Rows are points. To make a cloud, some directions were put in groups of two or more. Within a group, all points are equally far from the middle, so they leave a hole (a ring in 2 directions, a hollow ball in 3). The other directions are filled evenly. Then the cloud was stretched, turned, moved and blurred a little. Count the holes, and give their numbers of directions, smallest first.
In the rows, zero is written as 128.

Cloud (13 x 2):
[[142 141]
 [166 114]
 [139 159]
 [130 118]
 [161 102]
 [143  67]
 [124 173]
 [ 65 108]
 [200  60]
 [ 95 139]
 [ 90 162]
 [ 86  63]
 [ 97  59]]
Holes: 0

Cloud, 20 rows:
[[161  74 110]
 [109  88  44]
 [165  68 129]
 [145 115  63]
 [ 89 191 127]
 [179  98 124]
 [118  90 129]
 [155  68 165]
 [158 120  92]
 [145 145  88]
 [151 141  96]
 [151  72 112]
 [ 84 141 134]
 [ 80 129 110]
 [150  77 191]
 [122 100  27]
 [107  95 109]
 [119 157  42]
 [113 170  49]
 [118 181  99]]
Holes: 1 (2)

Cloud:
[[124 125 122 189  73 128]
 [108 127  98 174 137  91]
 [143 210  98 132 126 146]
 [ 99 176  56  99  38 171]
 [158 170 116 173 106 176]
 [ 97  71  99 101  94  77]
 [ 84 128 104 122 188 124]
 [ 66 180 139 108  83 153]
 [138 170 188 207 171  90]
 [159 103 106  36 132 121]
 [ 86 145  83  91  78  91]
 [133 186 140 210 145 142]
 [ 97 157  78  99  51 192]
 [ 70  56 150 104  88 121]
 [156 130 111 169 160 100]
 [ 80  71 131 122 139  81]
 [147 230 134 173 198 125]
 [131  53 113 113 104  82]
 [126 112  94  96  61  93]
 [ 75  98 141  57 100 131]
 [110  78 160 146 176 104]
 [103 161 182 119  93 144]
 [105 204 142 205 154 158]
 [ 81 123 119 162 159  71]
 [124 226 121 185 176 134]
 [151 123 156 126 214 125]
 [ 74 179  57 140  66 189]
 [121 137 143 122 128  71]
 [104 178 158 209 146 160]
 [ 99  94 107 144 128  77]
 [103 178 160 140 101 112]
 [ 74 135 108 197  65 144]
 [ 73 136  98 197  68 162]
 [ 64  55 130 139  74 143]
 [113 110 105 173  67 185]
 [100 154 123 208 101 140]
 [141 154 108  70 128  92]
 [109  96  71 154 103  96]
 [ 62 105 119 182  66 164]
 [170 124 137 191  98 122]
 [ 96 129 162 197  94 146]
 [ 74 162 156 140  75 132]
 [119  37 164 100 100 115]
 [115 233 125 136 138 149]
 [124  57  91 115  81  85]
 [143 133  46 139 111 126]
 [122 156 100  80 105  93]
 [129 128 145 136 124  74]
 [ 77 120 126  80  45 163]
 [112  36 125 125 106 123]
 [117 123 108 105 109 184]
 [147 182 168 123 129  96]
 [109  66  89 117  85  82]
 [112 116 103 168  87  98]]
Holes: 2 (2, 2)

Cloud, 84 rows:
[[ 64 109  65 131 100 134 175 126]
 [130 135 210 155  84  58 113 183]
 [195 138  80 161 147  72  68 128]
 [ 94 106 156 101 158 199 159  71]
 [173 105  56 114 204  76  95  93]
 [154 126 199 128  89 159  95 110]
 [145 135 122  41 128  91 150 126]
 [142 115  99 121  96  88 185 137]
 [125  98  90 118 192 159 135 161]
 [179  74 119 108 149 135 149  69]
 [188 142 132 146  79 151  92  73]
 [134  86 119  99 211 169  93 141]
 [151 225 125 147 180 124 138 119]
 [ 97 131  61 183 160 124 151 164]
 [166 136 129 141 179  61 168 129]
 [175  97 147 101 146  76 173 145]
 [173 133  94 129 130  24 121 150]
 [159 151 214 163 108 127 105 113]
 [129 139 182  93 133 120  90  85]
 [143 109 101 179 104 120 165 134]
 [132 102 132  93 224 129 110 123]
 [139 133 125 180 172  80  65 108]
 [130 110  92 174 109  86  96 163]
 [ 82  84 173  86  82 149 148 178]
 [ 96  81 132 170 131  86  97 198]
 [137 180 165 194  82  71 114 180]
 [212 136 123 133 138 120 124  39]
 [149 108 170 155 164  96  87 171]
 [164 195  67 117 119  98 107 111]
 [ 84  79 168 108 164 131 158 181]
 [168 181 154 137 191 122 119 141]
 [202 145 202 176 152  78 129 144]
 [179 148 172 177 160 120 114 125]
 [ 77 101 114 123 108 164 185 153]
 [180 107  97 150 177 132  97 140]
 [122 160  64 146 159  81 173  88]
 [ 63 155 122 132  98 132 207 121]
 [ 82  94 101 124  78 158 161 144]
 [183 120 153 181  72  86 104 117]
 [ 83 107 166 119 145 151 138 147]
 [ 86 108 171 145  92 116 117 113]
 [103 180 143 116 144  76 130  73]
 [148 114 113 138 200 156 148  84]
 [ 97 142 173 183 179 110 134 145]
 [151  93 122  83 119  96 109  62]
 [109 202 154 116 186 112 149 120]
 [ 87 106 151  85 163 121 172 153]
 [138 137  86 130 116 116 124 176]
 [155 200 173 192 128  64  74 130]
 [161  84 132 147 176  49 102 147]
 [204  69 191 137 106 121 138 181]
 [178 101 165 142 186  97 132 156]
 [ 86 100 175 101 139 130 189 106]
 [158 154  71 125 173 116 141  24]
 [195 138 128  88 186  58  95 106]
 [203 137 136 159 188 108  69 104]
 [121 141  78  88 116  61  91 173]
 [ 81 104 156 117 104 174  99  51]
 [120 143  88  87 137 154 170   7]
 [139 107  80 186 119  90 107 145]
 [177 107 180 123 102  60  73 153]
 [126 102 138 107 175  31 137 186]
 [ 96 172 109 136 123  83 129 214]
 [150 180 119 169  68  78 110 108]
 [ 82  73  78  72 104 112 170 134]
 [ 58 176 139 150  96 128 172 128]
 [ 80  76 128  69  96 184 175 145]
 [ 68 190 165 152 127  75 147 141]
 [116 116 156 178 164  94 115  70]
 [183 173 116 143 107 118 115 134]
 [129  91  91 104  93 112  90  67]
 [129 132 122  45  92 133 167 101]
 [161 137 208 169 133 149 117  47]
 [159 164 173  85 143 107 138  39]
 [148 115 128 114 212 130 140  92]
 [143  81  83 134 121  96  62 153]
 [ 82 154  79 110 148 151 157 125]
 [139 137  94 107 140  88 182 149]
 [ 75 160 125  88 144 102 142 125]
 [171  79 206 118 118 151 134 157]
 [143 158 172 105 164 101 174 119]
 [ 64 158  89 117 177 124 150 173]
 [163 158  60 110 192 127 124 131]
 [177  65 154 180  91 112 129  90]]
Holes: 1 (4)
